Rows are points. The points of each table are mixes of a few directions, plus a little noise. How many directions does each table use, and how many do they share? Where both have some left over, give the other angles between the two spaces (their principal angles), to ten degrees, smallest first.
In the rows, 128 means zero.

First:
[[ 89  87]
 [104 104]
 [132 131]
 [186 189]]
Second:
[[129 129]
 [ 65  63]
 [177 179]
 [121 120]
 [149 150]]
Directions: first 1, second 1, shared 1

First:
[[168 107  37 122]
 [133 125 116 127]
 [ 76 156 246 135]
 [106 140 178 131]
 [137 123 108 127]
 [147 118  84 125]]
Second (8 x 4):
[[167 130 226 122]
 [ 38 145  70 142]
 [ 81 139 116 135]
 [148 125 145 125]
 [115 135 160 130]
 [132 119  65 128]
 [167 125 190 122]
 [177 106  52 121]]
Directions: first 1, second 2, shared 1

First (7 x 9):
[[118  31 102 249 150 129  88 159 160]
 [141 160 160  99 108 168 141 133 113]
 [129 119 130 137 120 129 138 104 122]
 [122 138 146  61 187 107 155 112 128]
 [148 102 120 164  58 145 135  88 102]
 [140 156 118  73 118 111 120 155 121]
 [ 97 190 118 115 156 107 114 147 149]]
Second (7 x 9):
[[111 175 155 191 126 156 133 105 155]
 [139  83 198 104 159  91 121 105 110]
 [158 109 135  91 129 129 128 152 124]
 [155 129 116 127 139 167 154 141 153]
 [119 200 102 123  81 161 128 146 125]
 [137 116  55 109  83 104  86 196 117]
 [ 77  85 135 150 178  87 147  51 112]]
Directions: first 5, second 5, shared 3; angles 40, 90

First, 10 rows:
[[ 64 119  99 112 106  95 116 129 109 108 136 126]
 [230 121 201 200 170 205  76 168 147 160 138 165]
 [135 152 100  77 122 103 210  80 144 131 101  89]
 [207 148 152 128 152 158 173 108 157 153 108 115]
 [ 82 123 105 112 112 102 127 124 116 114 131 124]
 [ 77 120 107 119 111 104 112 133 112 111 136 130]
 [ 13 112  76  99  89  70 106 131  94  91 143 125]
 [169 146 131 112 137 135 176 103 147 142 110 110]
 [223 126 190 185 165 194  94 157 148 157 133 155]
 [ 78 112 117 136 114 114  87 148 108 112 144 142]]
Second (8 x 12):
[[211 147 122 112 173 127 148 125 151 136 103 114]
 [133 110 152 168 137 151  64 166 118 128 148 157]
 [122 135 178 150  85 180 195  83 142 161 130 121]
 [179 142  69  78 184  72 117 144 133 105 102 109]
 [  7 136  81  69  54  77 218  61 115 112 123  89]
 [ 88 118 155 153  92 152 132 119 120 137 143 140]
 [133 116 113 137 155 111  59 172 116 110 137 146]
 [153 120 151 158 143 151  90 152 128 135 136 148]]
Directions: first 2, second 3, shared 2

First (8 x 20):
[[124 135 139 116 120 150 146 119 157 157 124 104  96  68 124 129 103 163
  161  95]
 [127 128 132 127 132 129 128 125 127 130 129 127 125 130 129 123 129 130
  128 131]
 [139 129  97 134  87 122 132 148 141 112 119 141 152 103 116 175 119 121
  129  95]
 [124 131 141 121 134 140 135 119 139 145 128 114 107 105 129 118 118 146
  143 120]
 [124 130 138 123 135 136 132 121 134 141 129 118 112 115 130 119 122 140
  138 125]
 [130 126 123 132 128 121 123 132 121 119 129 136 138 143 128 130 135 118
  119 135]
 [142 114  90 157 125  76  91 157  69  57 134 185 211 249 131 146 180  50
   58 185]
 [115 131 165 115 162 149 136 103 136 163 133 100  84 111 137  85 119 159
  150 136]]
Second, 9 rows:
[[176 140 121 109  69 148 128 149 115 111  97 128 160 132 138 184  96 100
  121 103]
 [ 52  97 128 124 168  63 111 104 141 133 152 169 103 145 118 110 134 134
  131 170]
 [174 151 133 115  84 152 145 148 128 136 103 113 142 112 122 159  92 103
  118  76]
 [136 133 103 174 152 146 135 138 131 116 150 111 139 114 119  97 184 148
  125 125]
 [ 78 101 105 150 165 104 111 112 138 111 157 146 119 126 131 108 173 165
  147 175]
 [147 135 146 123 138 141 125 127 106 129 123 118 132 159 139 111 130 114
  115 142]
 [168 138 129 102  76 174 133 133 132 125  98 105 131  91 150 176  93 146
  158 105]
 [ 82 117 140 112 139  74 127 117 142 148 134 159 109 136 107 127 100 108
  118 126]
 [140 140 145 143 161 150 137 124 120 142 138 102 118 136 128  80 150 133
  120 130]]
Directions: first 2, second 5, shared 2

First (8 x 32):
[[149 124  75 127  64 128 156 135 122  88 108 114  99 152 150 176  66 190
  152 117 128 161 147 156  97  58 249 153 106 118 116 143]
 [ 45 145 134  54 164 226 121 133 165 104 122 162 105  90  58 151  94 125
   81  84 148  60 143  90  87 135  59 172 156 106 127 106]
 [163 128 129 111 130 175 151  65 184 177  86 169 174  60 152  53 128 104
   79 167  71  73 135 157 116 199  95 152 170 239 120  75]
 [ 92 131 142 114  82 112 114 128 125 112 123 116  69 196 130 199 101 131
  163  97 159 146 130 111 135  61 166  72  88  98 148 162]
 [151 128 125 175 192  97 121 170 102 131 178  90 170 115 121  89 183  95
  109 144 170 155 131 100 135 157  94 125 122  95  97 138]
 [165 107 148 153 156 103 139 184  96 126 155 123 131  81 111  96 164 136
  138 129 165 136 125 166 145 190  73 122 127 103 136 137]
 [114 132 144 167 111  33  82 112  69 133 143 113 128 223 156 162 164 139
  202 142  65 187  73 113 192  75 164 108 120  82 165 153]
 [146 130 126 124 125 149 140  97 161 152 109 137 146 107 145  98 125 105
  100 145 119 107 140 132 117 150 125 121 135 184 116 109]]
Second (8 x 32):
[[160 131 127  97 110 133 145 134 134 133 131 140 174 139 129 174 163 156
  199 102 153  88 159 101 160 134 107 110 157 149  97 120]
 [172 103 121  92 116 155 159  99 137 156 151 111 181 144 121 192 179 171
  238  92 167  57 165 127 157 129 113 105 171 135  98 112]
 [103  80 117 167 167 157 122  67 121 154 155  65  77 123 113  93 104 114
   89 141 114 141  97 205  84 111 171 148 109  73 177 128]
 [ 85  94 120 182 171 143 110  84 118 140 142  76  56 116 116  65  81  95
   42 156  96 170  83 201  72 111 176 156  89  72 186 136]
 [155 114 123 103 120 144 146 113 136 144 142 120 162 139 124 170 160 155
  199 104 154  84 154 124 149 129 118 113 157 134 109 120]
 [107 214 152 124  94  59  96 237 124  64  70 223 127 114 155  93  97  95
   41 155  99 200 118  37 146 148  95 132  98 187 105 145]
 [127  86 117 141 151 159 137  75 128 157 155  79 113 131 114 129 131 135
  145 123 133 109 123 180 108 118 152 133 132  92 150 124]
 [116 200 147 119  97  74 105 218 126  77  80 207 135 119 151 108 108 105
   70 146 109 178 126  49 149 145  97 128 110 180 104 140]]
Directions: first 6, second 2, shared 0; angles 80, 80

First (11 x 32):
[[190 151  83 173 111 217 158  50 112  86  54 104 107 154 163  76 162 146
   70 180 139  89 143  96 132  84 118 142 164 116 129 120]
 [217 177  96 176 121 144 116 123 153 128  61  97  70 134 146 108 124 113
  111 199 154  87 135  64 147 116 153 143 160 134 110 156]
 [ 38  88 167 101 160  85 157  99  81 146 206 193 194 109  92 125 102 128
  139  30  95 217 109 204  99 130 116  95 101  87 131 114]
 [133 127 161 131 128 113 132 136 134 128 131 132 133 139 121 133 125 136
  129 136 142 136 124 123 118 114 147 109 126 121 144 157]
 [157 132 126 135 109 166 132 120 138 103  93 102 118 151 148 124 155 146
  110 167 144  91 139 105 132 110 128 133 139 139 143 134]
 [ 55  99 139  90 144  86 123 150 114 152 193 158 163 103 104 149 108 116
  159  59  99 171 119 180 121 162 109 125  99 126 122 100]
 [126 141 100 126 138 101 106 154 137 154 139 128 110 103 122 137 106  99
  150 116 116 131 125 127 142 162 124 147 125 138 100 112]
 [125 114 175 110 113 118 120 168 150 118 133 115 135 149 128 156 145 150
  138 148 150 113 130 119 122 120 144 112 119 143 160 157]
 [ 49 100 173  88 157  39 116 176 122 173 215 174 166  97  84 164  87 109
  176  49 107 196 109 181 115 164 133 105  91 119 124 130]
 [213 167 102 172 112 168 125 110 148 110  55  91  79 147 153 104 142 129
  100 204 156  78 138  67 143 102 148 140 161 133 124 153]
 [105 114  85 106 115 170 125 122 122 110 127 111 134 125 145 129 153 134
  125 118 108 100 138 144 138 147  87 158 124 150 123  75]]
Second:
[[127 129 128 129 128 129 129 126 125 128 125 128 128 128 129 127 130 128
  126 127 127 129 131 127 128 125 130 129 128 127 126 129]
 [122 133 132 131 129 135 133 122 116 126 114 127 127 131 130 122 136 129
  122 128 127 129 141 126 127 115 134 131 129 119 120 135]
 [ 79 171 152 160 134 182 172  79  30 112  21 117 118 151 149  82 196 134
   76 125 116 138 232 115 122  22 174 151 132  67  64 181]
 [ 73 175 155 164 134 188 177  72  19 110   7 115 116 154 151  76 203 135
   71 125 115 140 244 114 121   8 180 153 134  59  57 185]
 [141 116 121 119 126 113 116 141 155 133 158 132 131 123 121 141 110 126
  142 129 131 126 100 132 130 157 115 122 126 144 146 114]
 [154 105 115 110 124  99 104 154 181 137 185 134 134 116 117 153  93 124
  156 130 134 122  72 134 131 185 103 116 125 162 162 100]
 [162  98 111 105 124  90  97 163 198 140 204 136 135 112 114 161  81 123
  164 130 137 120  55 137 132 204  95 112 125 172 172  91]
 [157 103 114 109 125  97 103 158 186 137 191 135 134 115 116 156  88 124
  159 130 135 122  66 135 132 191 101 115 125 165 165  97]
 [136 121 124 123 128 120 122 136 144 130 146 130 130 125 125 135 118 127
  136 128 130 126 111 129 129 146 121 125 126 137 138 120]]
Directions: first 4, second 1, shared 0; angles 50

First (8 x 32):
[[108 134 119 119 126 132 126 117 131 154 125 149 140 144 132 112 132 106
  127 111 132 127 121 156 118 123 155 129 155 153 103  88]
 [ 84 168 143 143 147 143 158  93 137 139 139 146 126 108 112 137 134 119
  126  79 172 149 133 164  91 106 142 132 189 156 112 121]
 [171 136 148 163 139 140 110 139 104  76 199 151  94  60 125  98 142 224
  144 158 115  99 159  47 141 178 108  91 116  61 249 208]
 [133 116 146 130 132 118 155 144 153 106 108  47 120 120 113 194 104 108
  121 141 129 159 138 121 133  98 102 153  97 126  91 171]
 [114 132 106 119 121 120 127 110  97 141  86 175 141 169 146 121 133 114
  118 115 135 109 100 148 126 124 113 127 108 139 126  87]
 [155  81  99 100  90 140  48 181 125 117  84 168 155 196 154  98 135 122
  160 115 172 141 101 160 138 120  47 132 102 135 149 133]
 [108 133 147 131 131 137 167 121 145 128 169  76 128  98 125 169 117 125
  110 138 103 116 149 113 119 113 196 121 132 138 109 121]
 [148 124 112 119 139  95 133 118 131 164 112 113 119 132 115  96 125 102
  119 168  69 124 125 116 159 163 161 140 121 116  83  97]]
Second (8 x 32):
[[150  90 129  89 142 159 144 137 161 145 114  64 117 123 125 149 100  94
  139 154  60 106 133 130 151 115 164 137  85 111  78  90]
 [114 162 109 158 117  66 114  98  67 122 129 197 159 158 140 100 165 157
   88  97 158 123  94 109 113 144  82 124 124 148 170 153]
 [167  89  88 123  74 164  74 163 159 131 136 185 142 104 132  50 152 150
  159 159 118  93 137 140 144 145 171 115 131 114 148  85]
 [117 150 121 139 133  56 126 108  60 126 121 147 149 183 150 134 142 137
   82 120 124 123  94  92 131 148  82 125  94 140 153 154]
 [152 104 114  97 140 170 103 110 129 137 141 149 146 123 133  91 141 139
  140  82  92  84 105 133 123 114 114 125  96 119 141 106]
 [ 73 191 157 176 140  93 181 111 128 129 128 126  98 108 106 165 118 118
  116 142 192 188 160 142 107 139 155 131 215 149 110 146]
 [121 131 136 149 109 130 151 145 168 109 108  95 118  98 105 165 118 117
  133 144 167 166 151 148 122 103 132 147 147 135  96 148]
 [131 107 169  93 170 184 132 152 152 126 147  60  95 129 133 171  88 113
  167 127 113 141 151 130 132 117 123 119 132 109 128 142]]
Directions: first 6, second 6, shared 3; angles 40, 70, 80

First:
[[131 151 134  97 111 139 145  99 113 111  87  96 143  95 145 142 105 155
  132 184  65 117 103 112 121  65 101 124 114 139 121 168]
 [124 121 116  50 124 144 107 167 133 134 130 147  59 182 156 120 112 140
  105 102 128 140 155  91 190 101  79  76 142 125 113  60]
 [107 112 158 120 135 151 132 117 103 109 105  90 132 126 154  98 119 146
  114 170 102 152 113  74  95  80 124 122 111 103 125 134]
 [116 180 147  81 151 121 138 162 116 125 148 181 123 167  80 105  79 136
   96  33 160 142 187  96 172 195 114  78 165 114 139  83]
 [122 138 120  58 123 114 126 146 146 151 132 195  80 140 135 134 115 139
  116  85 128 149 138 117 158 151  95  93 142 126 116  79]
 [124 101 139 209 134 120 134 103 128 128 133 104 172  94 123 125 162 109
  146 158 140 127  98 154  64 146 179 178 107 121 139 170]
 [141 120 124 227 130 102 141  96 142 137 142 120 191  76  98 145 168 100
  161 144 148 109  99 196  69 175 190 193 115 142 143 186]
 [168 118  83 203 120 128 109 132 140 126 150  79 150 137 112 155 163  92
  158 144 155  72 137 202 155 125 155 164 131 163 135 159]
 [133 117 119 166 127 111 130 118 145 141 138 144 142 105 120 142 154 114
  145 128 142 124 113 165 105 158 152 155 123 135 131 143]
 [115 126 138  67 129 151 121 144 115 118 113 121  91 160 157 109 105 151
  104 134 107 146 138  76 153  84  90  90 131 115 116  95]]
Second:
[[122 172 145 111 131 116 155 104 112 118 110 140 168 101 107 125  99 140
  122 121 110 135 123 122 112 138 124 123 133 128 136 153]
 [120 132 147 134 122 112 147 108 141 140 115 151 131  77 120 145 133 144
  141 139  98 133 101 128  87 143 143 147 115 126 126 157]
 [150 147  88 129 118 101 126 124 150 147 143 163 141 124 113 156 141 103
  142 103 153 111 130 195 155 163 124 136 142 157 130 124]
 [136 198 124 111 122  87 168  88 128 135 112 183 191  74  88 151 101 130
  137 105 116 123 113 170 114 177 124 133 142 151 137 167]
 [110  26 150 139 151 216  63 200  98  95 147  11  40 249 196  60 143 130
   91 168 149 142 169  24 165  25 122  94 114  76 116  56]
 [150 134  88 132 118 105 118 132 150 146 146 157 131 134 120 152 145 102
  141 104 156 110 133 189 158 157 123 134 141 155 128 116]
 [134  80 109 139 130 152  91 164 131 127 148  93  84 184 156 115 151 111
  122 134 156 124 146 120 160 100 124 120 128 122 121  87]
 [108  73 160 143 132 157 116 142 126 127 125  93  83 130 156 112 143 149
  126 164 106 142 117  72  95  91 141 135 105 100 118 124]
 [123 187 145 109 128 103 166  92 115 123 107 159 183  81  97 135  96 141
  128 117 105 132 116 136 104 154 124 129 134 137 139 166]]
Directions: first 5, second 3, shared 2; angles 30

First:
[[124  98 100  93 117 102 199 121 100  95 105 123 144 188 177 120 161 165
  163 158 108 116 107 194  85  90  90  98  87  29 107 106]
 [187 104 126 138 149 130 120 132 106 118 163 101 124  95 122 112 107 115
  134 138 111 104 139  69 103 129 142  83 144 181 117 155]
 [ 37 138 148 155 117 170  81 133 101 134 119 156  77 165  38 149 141 172
   91  82 202 143 138 163 204 155 100 195 155 110 141 162]
 [ 79 156 156 175 129 186  69 146 108 154 135 156  90 132   7 143 118 147
   82  76 213 159 157 121 206 166 111 185 161 166 143 173]
 [139 132 117  93 118  79 151 110 182 126 111 120 157 111 231 129 134  97
  150 156  63 116 101 136  89 111 159 118 108 108 131  77]
 [156 117 133 129 140 114  91 120 148 127 154 103 117  74 160 123 109  95
  126 134  90  98 124  65 116 140 173 113 157 193 133 135]
 [127 158 126 128 118 137 167 139 135 145 102 155 163 157 110 131 134 133
  131 127 154 171 134 172 130 118  99 138  94  90 129 105]
 [177 120 120 114 135 105 146 124 145 124 135 111 151 102 178 118 120 101
  146 152  86 117 122 103  88 116 148  94 118 145 123 111]]
Second (11 x 32):
[[126  90 147 164 126 131  69 122 123 117 159 105  87  92 159 128 129 146
  118 120 146  84 125 131 123 143 128 147 166 162 134 127]
 [154 181 120 142 132 143 113 113 130 160 126 150 138 111  49 146 136 112
   61 102 144 207 164  87 169 120 136 144 128 157 138 104]
 [153  89 116  77 146 122 201 151 120 114 122 103 165 167 178 108  96 122
  220 156  92  91  87 154  57 121 126  80 102  97  88 168]
 [ 21 191 119  91  95 107 182 132 156 122  54 184 150 191 120 135 159 122
  136 141 115 148 121 164 186 123 119 148  80  38 162 119]
 [ 59 110 131  65 133 131 174 152 151 126  96 126 147 191 169 129  95 123
  218 131 110  93  68 187 104 147 139 141 115  81  99 183]
 [ 92 132 149 179 109 127  53 113 132 125 141 134  79  90 123 138 152 144
   72 112 156 116 148 122 174 142 126 170 159 153 164 101]
 [129 100 144 153 130 137  76 125 126 127 153 110  98 101 143 133 121 139
  121 115 145 102 123 129 125 143 133 148 163 162 127 133]
 [231 161  98 149 133 116 166 114  97 128 138 136 163 103  81 115 154 116
   75 151 115 188 185  69 119  84 111  65  94 137 135  82]
 [183  85 140 142 155 155  85 130 120 144 176  87 111  93 128 131  91 129
  134 103 143 118 116 114  92 143 144 134 172 195  95 152]
 [112 151 111 145  91  78 178 121 110  77  98 158 135 138 167 102 193 142
  112 190 102 101 163 130 143  87  86  77  74  52 177  74]
 [145 122 133 106 157 163 111 134 141 167 142 111 136 131  92 145  80 112
  143  85 142 159 103 124 116 152 158 157 156 174  88 167]]
Directions: first 4, second 4, shared 1; angles 30, 40, 90

First, 9 rows:
[[156 178 160 151  65 128 118 105 198 146 128  50  72 103 189 187 125 149
  170 192 138 104  80 150 139 121 156 121 114 129 116 135]
 [150  96 148 130 137 121 127 146  97 140 111 130 135 110 121 130 128 107
   91 130 135  91 140 147 125 134  99 137 105  86 150 124]
 [126 152 121 111 123 131 179 121 136  96 122 110 115 142 167 135 111 139
  150 151 157 174 138 128 120 117 148 109 167 112  93 161]
 [141 103 136 107 130 123 150 126 125 119  88 133 110 119 144 131 121 122
  107 127 144 131 146 146  97 128 113 139 140  93 154 156]
 [151  89 119 120 154 131  93 159 141 151 118 141 105 169 103  92 186 127
   97  77 114  32 164 136 144 109  97 126  90 122 249  65]
 [ 96 132 116 146 153 112 133 131  72 123 173 189 180 114  83 124  76 127
  121  88 104 209 122  96 152 129 139 123 170 192  46 150]
 [121 170 132 150  90 120 104  98 172 144 147 115 103 109 143 164 107 155
  165 136 108 164  82 116 141 123 165 126 144 196  89 141]
 [106 104 118 116 137 144  99 116 113 132 109 147 155 125  94  95 152 111
  115 121 111 115 133 122  98 153 108 160  99 113 151 114]
 [106 133 103 118 160 145 148 146 100 102 155 136 171 164 107  90 143 118
  134 126 137 136 152 110 143 131 127 112 129 115 109 107]]
Second (11 x 32):
[[ 99 145 125 162 107 130  88 103 149 154 110 137 105 109 134 141 129 158
  114 138  99 133 119 105  76 155 171 153  84 156 139 132]
 [136 104 101  79 127 161 125 109 157 111  96  96 159 122 100  95 159  64
  158 171 164 107 106 200 122 142  99 166 147  69 112 138]
 [117 115 129 154 117 131  93 117 129 150 102 136 122 104 115 131 139 131
   96 139 108 103 124 122  80 155 144 156  72 119 151 123]
 [150 138  97 144 148 107 184 167 124 101 178 135 113 165 124 141 109 147
  129 109 148 142 146 117 185  77 168  60 168 156 103 112]
 [131 106 115 160 122 116 118 131 122 134 120 145 117 116 100 139 133 136
   91 131 110 104 127 111  99 129 158 127  83 128 141 110]
 [176 128 146 102 187 112 210 211  68 101 190 121 151 177 153 117 107 109
  127  91 183 117 183 151 248  71  74  56 203 100 117 114]
 [103 164 107 121 131 165 109 116 175 144 114  95 126 131 154 108 142 113
  154 167 160 128 135 186 120 158 153 166 142 113 114 152]
 [138  98 136 117 122 124 123 120 113 122 112 133 141 114 104 125 136 111
  118 128 117 115 115 122 113 131 100 138 111 110 139 121]
 [ 86 194 191 131 133 152  86 123 127 182 120 112 123 121 219 120 117 154
  140 124 126 146 162 134 125 177 100 174 132 138 149 164]
 [136  94 138 114 102 109 122  97 117 110 113 147 133 110  91 140 128 127
  133 113  91 143  88  84 100 120 103 126 113 142 131 118]
 [138 124 124 126 112 100 153 116 125 100 150 148 116 138 113 151 109 153
  148  98 102 171 103  73 140  93 135  86 152 179 110 121]]
Directions: first 6, second 5, shared 2; angles 50, 70, 80

First, 9 rows:
[[140 100 135 127 143 114 159 111 146 127 111 128 113  91 125  92  99 135
   93  46 142 134 137 121 130 147 161 112 163 148 115 113]
 [136 172 101 132 127 128 137 167 138 122  98 166 143 131 105 170  94 132
  111 148 123 139  94 165 124 136 122 112  64 120 135 140]
 [146 131 155 135 121 149  96 104 112 123 152 120 156 127 133 123 147 125
  137 175 120 136 112 109 116 100 120 139 102 119 121 164]
 [ 90  69  98 142 152 104 132 122 126 148  98  81  97 141 165  80 154 134
  155  84 142  86 147 117 141 179 139 133 216 139 136  64]
 [171 115 107 202 156 135  55 108 120  93 109 115 195 118 145  94 127 140
  160 226 146 106  46 120 107 180 120 144  57 113 106 155]
 [119  64 164 136 134 132  98  72 107 135 172  69 121 125 165  65 181 122
  159 120 135 107 163  73 130 117 134 154 207 135 114 117]
 [143 181 186  65  91 147 167 128 132 139 160 174 122 113  89 175 107 117
   71  96  99 189 151 134 123  36 131 104  95 131 133 186]
 [ 75 148  62 107 128 116 161 182 127 172  38 139 116 173 135 159 128 139
  130 111 112 107  95 179 139 159 120 101 132 126 176  93]
 [130 172 142 108 100 128 145 161 144 101 221 156  87 131  93 197 112 104
  130 143 132 147 208 132 146  93 107 149 115 118 112 120]]
Second, 10 rows:
[[105  92 185  60 106 187 129 114  96 169 206  88 100 147 144 151 196  96
  140 119 113 126 191  92 145  48 118 149 190 127 122 142]
 [156 166  85 184 145  63 150 143 171  83  76 179 133  93  95 112  44 152
   93  99 146 143 100 163 119 198 146 105  80 140 126 108]
 [104  80 161  73 126 210 100 121  85 182 161  74 137 164 170 144 214 103
  163 165 114 104 128  99 141  71 114 147 162 112 129 151]
 [123 145 121 140 123 122 111 126 123 125 125 132 140 140 127 129 135 132
  140 161 121 129 117 130 124 125 116 131 111 120 136 135]
 [132 200 105 179 107  62 118 125 147  88 115 175 141 130  98 131  91 144
  132 169 120 150 123 147 113 146 111 123  77 123 148 130]
 [150 238  90 156 106  90 132 175 156  84 110 208 146 133  74 196  60 139
  112 194 118 162  97 183 118 139 101 115   7 111 142 151]
 [120  99 130 124 135 150 108 119 111 144 118 100 140 139 151 116 159 127
  144 142 125 110 111 119 129 127 125 133 144 125 130 130]
 [138  48 141 107 163 145 164 116 140 145 118  96 102  89 145  86 119 125
   99  20 157 113 147 111 137 153 175 118 197 154 102  98]
 [127  50 142  89 155 182 139 126 118 163 124  83 119 115 156 110 152 117
  122  76 142 106 128 114 140 129 155 129 179 137 106 121]
 [125 158 120 166 117  72 121 108 141 101 122 142 124 127 117 104 108 143
  133 136 125 140 139 126 119 145 124 126 127 128 141 118]]
Directions: first 5, second 4, shared 3; angles 70
